Every row gives one point. Each copy is the shape, with its points in the same order, stretched, turned, moved and blurred by noise. Some copies are also mirrored. Which?

Shape (8 x 2):
[[ 32   3]
 [-34  32]
 [ 33 -20]
 [ 29  44]
 [ 50  27]
 [ -9  50]
 [-84  52]
 [-55 -44]]
Copy 1 (8 x 2):
[[-36  12]
 [ 32  -5]
 [-52  -7]
 [ -9  45]
 [-39  42]
 [ 23  25]
 [ 82 -20]
 [  3 -80]]
Copy 1 is: mirrored
Copy 2, 8 rows:
[[-22 -15]
 [-13  62]
 [ -6 -30]
 [-61  12]
 [-61 -15]
 [-43  45]
 [  6 109]
 [ 61  34]]
Copy 2 is: mirrored

Shape:
[[  57 -114   28]
 [ -51    1   -8]
 [   9   -4  -33]
 [   0   10   37]
 [  57   -5   32]
 [  18   -7   43]
 [  33    9  -46]
 [   1    7   17]
 [ -79  -58    0]]
Copy 1:
[[  39 -121   66]
 [ -25  -27  -37]
 [ -35  -27   22]
 [  25  -12   -3]
 [  34  -17   53]
 [  36  -23   14]
 [ -43  -12   45]
 [   8  -16    2]
 [ -22  -87  -59]]
Copy 1 is: mirrored
Copy 2:
[[ 63 -75  89]
 [-43 -10 -35]
 [ 27  16 -17]
 [-34  12  42]
 [ 23  19  83]
 [-14   5  58]
 [ 46  40 -13]
 [-16  10  20]
 [-52 -88 -29]]
Copy 2 is: only turned

Shape, 7 rows:
[[-24 -33  19   6]
 [-39   1  25 -26]
 [ 64  72  11  70]
 [-29  16 -76 -20]
 [ 54  -3  55  -1]
 [-34  -7  37  -4]
 [ -3  13 -15  10]]
Copy 1:
[[ 32 -36  -3  -4]
 [ 27  -3  32 -27]
 [ -2  48 -16 121]
 [-49  28 -39 -47]
 [  9 -37  55  68]
 [ 45  -9  22 -10]
 [ -5   9 -15   9]]
Copy 1 is: mirrored
Copy 2:
[[  33    5   23   19]
 [  23   41    6  -22]
 [-102   -2  -23    9]
 [  39   -3  -76  -45]
 [ -45    0   75  -21]
 [  24   51   21   16]
 [   1    9  -22  -12]]
Copy 2 is: mirrored
Copy 3, 7 rows:
[[-13 -41  25   3]
 [-30 -25  21 -34]
 [-34 105  38  63]
 [ 24  26 -55 -22]
 [ -9  22  89   7]
 [-39 -24  28 -18]
 [ -6  23  -1  -1]]
Copy 3 is: only turned

Shape (10 x 6):
[[-32  79  48  10  60   6]
 [-22  78  70 -38 -53  44]
 [ 31  10 -50  52  34  43]
 [  4   7  44 -12  29 -80]
 [-26  53 -62 -21  46  44]
 [ 71  11  33  -9  -3  46]
 [ 42   3 -19  -2 -67   8]
 [ 25 -33  17 -21 -12  43]
 [ 11 -10  -3  29 -49 -11]
 [ 32  33  17 -52  -7   0]]
Copy 1, 10 rows:
[[-16  62  59  -9  41  38]
 [-66  79  30 -46 -78  10]
 [ 22 -34 -53  46  10  74]
 [ 15 -11  71 -18  11 -52]
 [ -8   7 -61 -25  53  45]
 [ 27  -7   4 -23 -73  54]
 [ -3 -25 -49   8 -85 -16]
 [-13 -56   3 -34 -62  38]
 [-22 -38 -11  32 -59 -16]
 [ 15  14  -1 -59 -45 -11]]
Copy 1 is: only turned
Copy 2:
[[  9  39  92   2  74  29]
 [-18  12 105 -49 -35  62]
 [ 73  47 -18  72  15  66]
 [  6  23   5 -12  34 -70]
 [ 23  92   1  17  40  91]
 [ 99  -8  34 -18 -30  45]
 [ 38  25 -12   9 -85  22]
 [ 45 -38  -9  -4 -17  53]
 [  8  -1   0  47 -49   8]
 [ 33  31  22 -57 -11  15]]
Copy 2 is: only turned
Copy 3:
[[-21   2 119  45  75 -25]
 [-27 -74 106  76  -8  10]
 [ 59  44   7  41  42  48]
 [ 13  19  87 -28  17 -94]
 [ 23 -22   4  36  96  29]
 [ 48 -10  72   2 -24  60]
 [ 65 -17   5  29 -48  -1]
 [  4   7  20  -5 -20  51]
 [ 30  35  17  44 -29 -33]
 [ 39 -46  65 -15   4  -5]]
Copy 3 is: mirrored

Shape (14 x 8):
[[  1 -43   1  26  64   6  35 -25]
 [ 52 -63  29  -5 -40 -67   9 112]
 [ -4  -6  26 -65  62  69 -40 -29]
 [-21 -35  -9 -51  63  56 -44  -4]
 [-33 -42  31  -6  52 -17  -3  23]
 [ 37  38 -30  32  23  51 -58 -26]
 [-21  -1  -8 -12  72 -44  54  36]
 [-32  -7  66 -44  24  57 -25 -34]
 [ 50 -67 -29  38 -23   3  37  99]
 [-66   6  38 -17  40  59  -8  -4]
 [ 57 -39  26  -9 -47 -28  22  23]
 [-45 -34 -59 -29  18  34 -19 -20]
 [-39  -8 -37 -25  14  56 -97 -32]
 [ 42  29 -48  -9 -15  45  -9   2]]
Copy 1 (14 x 8):
[[-20 -25  14  17  60  16  28   2]
 [ 38  53 -36 -16 -52 -47  87 108]
 [-25 -58  56 -49  22  58 -43  51]
 [-35 -66  18 -18  17  17 -43  40]
 [-54 -11  22 -20  39 -23  25  52]
 [ 15  28  19  13   4  66 -75  11]
 [-15   8 -38 -31  73 -20  37  22]
 [-54 -36  84 -44   9  53  -1  35]
 [ 26  18 -70  39 -33   7  81  81]
 [-77 -14  30 -52  31  52 -13  24]
 [ 49  31  -1 -14 -33  -2  68  47]
 [-56 -65 -20 -12   0  -5 -34 -14]
 [-59 -40  22 -15 -24  12 -98   5]
 [ 24   9 -30 -11 -18  49 -31   4]]
Copy 1 is: only turned
Copy 2 (14 x 8):
[[ -24   -4  -67   18   64   28   24  -16]
 [  46 -117   11  -33  -19  -18   68   41]
 [  46   12  -29  -20   71   -1  -75  -26]
 [  22   -2  -56  -30   69   11  -61   24]
 [ -10  -51  -43  -14   71  -13    4    7]
 [  16   34  -40   60    3   -5  -43   21]
 [ -54    3  -45  -41   35  -25   54   -4]
 [  23  -31    5  -25   77    1  -72  -42]
 [  26  -48    2  -16   -3   50   83   74]
 [ -25   -8    7   -4   81    5  -48  -11]
 [  37  -77   11   -5  -21   16   36  -29]
 [ -26  -14  -61  -27   14   38  -62    9]
 [  -1  -20  -57    6   24    4 -121   26]
 [   7   21  -16    4  -31    6  -22    8]]
Copy 2 is: only turned
Copy 3, 14 rows:
[[  27  -23  -42   17   71  -38    4    4]
 [  59  -44   22 -109  -21    8  -28   89]
 [  23   -8    5   -3   73   40  -34  -83]
 [  10    1  -33  -32   72   37  -45  -63]
 [  -4  -30   -5  -47   56  -20  -27   -5]
 [  44   41  -38   75   22   17  -79  -24]
 [  14   29    2  -30   41  -70   24   17]
 [ -18  -48   30    2   44   28  -29  -58]
 [  44   -6  -53  -35    2   39    7   93]
 [ -50   -7   10    9   55    5  -15  -31]
 [  61  -61   14  -26  -31   10   -8   21]
 [  -9    7  -69  -13   15   29  -14  -63]
 [ -18    6  -50    0   23   44  -92  -85]
 [  52   39  -16   37  -17   35  -33  -21]]
Copy 3 is: only turned

Shape (14 x 9):
[[-33  -5  18  -6  20  59  47 -41  -2]
 [ -4  34 -68   3  20  30  36 -24   7]
 [-14 -53  23 -28 -28  -5  10 -38  39]
 [ 35  -8  48  45 -27  11 -23  15   9]
 [-44   7 -33  57  14 -46  41 -45 -25]
 [ 46  25 -66  33  51 -10 -32 -46 -59]
 [ 42   4 -56  30  88 -35  24 -32 -38]
 [ 87 -72  26  49 -45 -16 -27  28   3]
 [ 48 -29  20  16 -36 -19 -69  11  12]
 [-51  21  46 -61  -7  20  30  -9  -4]
 [ 41  61 -31   9   8  -7  79 -67 -45]
 [ 45 -19  35  27  -2 -22 -39  -6  72]
 [ 14  32 -13   5  28  -8  62   3 -28]
 [  8  38 -36  44  73 -16  23 -84 -59]]
Copy 1, 14 rows:
[[  40  -40   26   -1  -46    0   28  -63  -29]
 [  54   11   -5  -30  -25   27   -3  -68   -7]
 [  -9  -52   22    1  -14  -39  -42   13  -10]
 [  22   10   60   51  -12  -28   -6   16   73]
 [  26   53   -2   49   10  -15  -35  -60  -34]
 [  73   33  -14   12   71   20   -8  -87   33]
 [  75   41   11  -11   67   14   -3  -71  -26]
 [  54  -14   56   55   28  -37  -56   68   73]
 [   3   -4   35   46   33  -20  -41   24   90]
 [ -19  -19    1   -9  -54    2   57  -20   -4]
 [  87   56  -28  -28  -20  -36   33  -65    1]
 [ -13   -4   78    6   12  -38  -52   13   66]
 [  54   48    8  -13  -11   12   37  -27  -13]
 [  65   50   -4   14   51   -1   24 -121  -29]]
Copy 1 is: mirrored
Copy 2, 14 rows:
[[ -99   38  -28   11   34   13   29   -8    4]
 [ -22   37  -45   27   25   18    5  -16   91]
 [ -48   31   20   -3  -32  -19   53  -82  -24]
 [  -3   21   43   19  -14   60   15    5  -37]
 [ -36   20  -73   81   -9   21  -11  -32    4]
 [  35  -25   -4   81  101   34  -27  -30   48]
 [  25   18  -15  103   88  -20   11  -18   36]
 [  58  -12   87   36  -26   60   68  -28  -24]
 [  39   -9   73   -1  -25   41    4  -44  -29]
 [ -60   31  -43  -45   -7  -27   13  -10  -22]
 [  14   63 -100   41   77   44   34  -11   31]
 [   3   61   88   26  -33    9    7  -45  -25]
 [  10   33  -68   53   28    0   26   28   24]
 [ -20   25  -67   92  113   20  -21  -28   10]]
Copy 2 is: only turned

Shape:
[[  99  -40   11   54    8  -47  -24  -10   28   31   27   22]
 [  72  -10  -72  -10  -26   20   -5  -58   66   -9  -40  -22]
 [  38  -38    0   38  -27   18  -29   18   47   17   17  -50]
 [ -44   95   55  -52  -21  -57  -22  -20    3   22   44   17]
 [  34   24   49    2   28  -42    6   55   60  -22  -25   61]
 [ -20  -19   15   61  -63  -32   35    5    7    7   24   10]
 [  -9  -13   33   67  -66   20  -27   83  -50  104  -32   73]
 [  42   14   83   14   40   31   35   36   49   -8  -47   45]
 [  -8   27   17   -9   16   57   29   52  -74   29    6   22]
 [  24   11  -22   20   14   13    0   45    7   -2   36  -31]
 [ -41   72    2   26   21   12   -4  -49    4   16  -16   37]
 [  14   43  -17   32  -51  -40  -18   41  -65  -27   19 -108]
 [ -62  -14   38  -47  -25  -49  -29  -29   17   40  -44  -82]
 [ -29  -13  -15   55  -24  -36  -66  -41   -9  -49   26   11]
 [  54  -72   -6   20  -32   11  -25  -51   71  -43   35   28]
 [   6  -24    5   30   50   51  -31   48   41   36  -61  -35]
 [ -64    8  -34   -3    6   41   31   40  -43   43  -30    2]]
Copy 1:
[[  16  -55  -45    8  -14  -74  -27  -10   82  -32   36   -1]
 [ -70   49  -44  -45  -46  -61   -1  -24   85  -16   -8   28]
 [ -14   15   -7   44  -49  -32  -34   27   40   -4   47  -11]
 [  13  -50   97  -48   87   -7   42   30  -22   33   60   -9]
 [  41  -16  -30    1   75    3   -3   70   51  -33   18   49]
 [ -31  -58   -9   21    2   25   12    0  -18  -12   78    4]
 [  59 -101  -25   18  -56  -57   -3   23  -81   71   59  102]
 [  67   13  -81   11   49   24   19   46   50   16   32   38]
 [  57   17  -37  -10   14  -12  -12  -18  -94   46   31   -2]
 [  -2   40  -18   39   16  -29  -45    2  -18  -10   35  -13]
 [ -15  -14   -4  -32   69    6    9  -41    7   76   34   30]
 [ -10   58  104   57    1   -9   14  -56  -60  -59   69   12]
 [  -5  -35   83    2  -28   33   69   14   -8   15  -45  -13]
 [ -34  -27   51   -9   40   42  -67  -55   22    9   61   24]
 [ -44   -1  -30  -44  -19   14  -74   14   95  -14   69  -20]
 [  37   29  -47   58  -22  -17  -26   20   19   45  -36   25]
 [  -3  -14  -38    6   -5   -1    5  -30 -107   53  -21   22]]
Copy 1 is: only turned
Copy 2 (17 x 12):
[[  94   -7  -44   -1  -19  -35  -45   44   73   -4   16  -37]
 [  67   -4  -75  -30   30  -12  -89  -17  -13   41  -54   34]
 [  38   -5  -15   67  -35  -51  -24   -7   41   15  -20  -11]
 [ -77  120   39  -20   33   16   27  -16   60    8   24    1]
 [  41   51   17   28   75    7   46   91   10   -7  -44  -39]
 [   5  -17  -20   -3  -40  -42   49  -10   15  -26    5  -30]
 [  50   52   69    8 -117   -8   51   61  -59  -18   23  -76]
 [  61   33   41   25   58   61   48   62   16   30  -61  -55]
 [  16   56   86   39    5   39   30    1  -33  -23   38  -28]
 [  21   10   -7   75   16  -15  -16   18    9  -17   21    3]
 [ -38   26   17  -33   15   84    7   27    6   14  -19   21]
 [ -47   43   -5   50  -10  -58  -64  -49    5  -91   23  -42]
 [ -88   38   45  -15   18  -76  -19  -36    9   60  -38  -54]
 [  -7  -54    4   -5  -29  -35  -31   21   47  -52  -42   50]
 [  97  -57  -29    6    3  -59   -7    3   66   16  -61   53]
 [  22    1   38   80   10   10  -27   65  -29   44  -52  -45]
 [ -28   25   52   19    4   11   19   17  -88   12   19  -19]]
Copy 2 is: mirrored
Copy 3:
[[ 107   14   35   -8   67  -99   43   -3   -7   19  112   11]
 [  22   -1  -82   19   20  -35   21 -101  -24   19   68   34]
 [  86  -16  -17   44    0  -83  -34   30   20   47   41  -28]
 [ -88   55   91  -34  -23   11   -3   31  -52   55   25   -4]
 [ -28   18   26  -34   23  -48    3   17   85  -17   68   46]
 [  35   10   50   20  -51  -85   26   26  -33   26   -5   26]
 [  93   70   63  -49  -18  -27 -120  112  -84  -19   11   59]
 [  17  -43   39  -65   16  -22  -26    4   92  -27   37   55]
 [  66   53   69  -28  -28   68  -46   49  -34   -4  -46    6]
 [  64   56   23   37   -8  -40   -7   25   19   15   16  -31]
 [ -53   22   56   15    6   11  -15  -24  -58  -29  -29   56]
 [  37  120   24    9  -59 -104  -34   -1  -34   66  -18  -98]
 [ -30    3  -25   -4   22  -53   -8   42  -55  117  -46    6]
 [ -17   -5   10   32   -8  -86   41   -1  -67  -37   -8  -37]
 [  52  -76  -18   22    5  -72   56  -27   -1   -6   80    5]
 [  70   -6  -35   25   72  -24  -82   48   46   14  -15   28]
 [  46   56   28   44  -24   43  -39   50  -52   15  -85   45]]
Copy 3 is: only turned
Copy 4:
[[  25  -15   -5  -39   14  -69  -41  -38   95  -43   57   -8]
 [  -7   66    0   36  -32  -27  -39  -58   72   40  -26   31]
 [  29    3   12  -10  -46   -4  -30  -21   52  -20   22  -60]
 [ -39   46   83   53   28 -114   47   22  -19  -18   32  -19]
 [ -37   16   12  -83  -23  -97  -39   25   14   -7   30    5]
 [ -13  -31  -48   11  -51  -26   47    5   32  -46   33  -29]
 [  63 -118   -7  -17  -53  -54   15   71   30   60  107  -52]
 [   1   18   37 -104  -61  -62  -13   51   24  -12    7   37]
 [  56    3    4   -8    2   13   36   71  -38   18   32   11]
 [  22   43  -17    4    4    9  -26   22    5  -25   15  -35]
 [  -8    6   44   63   -8  -57  -12   45   -4   -3  -23   70]
 [  52   29  -36   37   48  -21   42   21    2  -15  -40 -118]
 [ -47  -48   93   36    3  -37   42  -41   10   23  -25  -66]
 [  22  -47  -17   48  -15  -62  -40  -52  -17  -44   -7    9]
 [  13   14  -14  -13  -76  -38  -43 -103   43  -52   34   36]
 [  15  -35   52  -38  -41   17  -74   33   21   33  -19  -16]
 [   3  -29   -7   34  -10   44   20   58  -36   50    2    5]]
Copy 4 is: only turned
